Rows are points. To make a cloud, some directions were put in groups of two or more. Within a group, all points are equally far from the middle, so they leave a hole (a ring in 2 directions, a hollow ball in 3). The other directions are filled evenly. Then the cloud was stretched, turned, moved and blurred a little. Count the holes, and give their numbers of directions, smallest first.
In the rows, zero is written as 128.

Cloud (22 x 3):
[[168 161 168]
 [169 119 166]
 [147 120  91]
 [ 97 166  92]
 [127 125 213]
 [ 77 158 100]
 [133 194 136]
 [165 175 130]
 [175 135 140]
 [ 80 162 177]
 [154  91 161]
 [173 155 132]
 [116  88  93]
 [ 85 152 194]
 [ 64  77 173]
 [109 107  82]
 [115  74 111]
 [105 182 106]
 [ 89  63 172]
 [137  73 148]
 [166 121 115]
 [111 169 192]]
Holes: 1 (3)

Cloud:
[[ 76 181  76 136]
 [ 95 141  70 107]
 [ 98 187  66 131]
 [105 164 140 169]
 [140 100 139 137]
 [181 129 136  67]
 [156  95 140 114]
 [ 94  99 121 146]
 [130 141  87  79]
 [144  93 147 123]
 [156 109  99 112]
 [136 184 133 120]
 [182  31 139 132]
 [175  57 143 110]
 [ 88 242  58 120]
 [ 79 158  60 196]
 [147 162 146 118]
 [ 87  94 126 159]
 [117  97 135  94]
 [160 118 160  71]
 [121 172 146 138]
 [114 138 138 120]
 [162 131 134 164]
 [146 133 134 146]
 [ 53 220  88 167]
 [132 148  69  98]
 [167 163  93  79]
 [ 72 185 151 104]
 [138 213  61 150]
 [106 180 136 123]
 [ 94 151 120  73]]
Holes: 0

Cloud:
[[131 104 126  48 131 132]
 [ 76  53 175 146 131 128]
 [ 78 141 134 204 161 112]
 [123 156 128 152 197 108]
 [156  54 160 106 171 150]
 [135  89 100 180 178 156]
 [ 96  40 134 112 139 161]
 [ 65 162 144 165 143 134]
 [107 174 114 116 171 108]
 [164  78 111  86  77 150]
 [129 162 176 133  78 113]
 [141  68 156 193  94 121]
 [ 86 175 132 132 169 104]
 [136 106 166 178 186  91]
 [151  52 135 181 136 153]
 [132 125 102 136 182  99]
 [120 137 139  60 119 107]
 [212 108 134 164 142 115]
 [207  87 134 163 150 133]
 [132  79 200 170 115 103]
 [139  59 159 166  93 144]
 [ 76  50 118 159 120 105]
 [ 80  53 129 148 105  94]
 [ 89 139 140 185 175  92]
 [153  77 189 150 176  99]
 [ 80 111 142 102  68 105]
 [ 85 139  82 127 155 173]
 [133  66 142 206 124 135]
 [178 148  98 176 153 159]
 [ 93  41  97 145 118 126]
 [184  69 139 122  98 158]
 [131 136  61 179  87 131]
 [186 158 140  87 104 141]
 [ 67 158 132 187 158 116]
 [102 165 100 140  60 135]
 [171 155 152 196 138  88]
 [147 123 135 194  93  72]
 [187 106 145 150 111  75]
 [181 109 172 179 161  94]
 [147  67 115 177 172 155]
 [146  87 151 127  98  67]
 [168  58  90 123  98 130]
 [178  58 109 135  85 140]
 [ 98  91 157 178 172  82]
 [202  70 136 117 104 140]
 [ 58 131 113 129 134 164]
 [158  83 115 205 119 143]]
Holes: 3 (2, 2, 2)
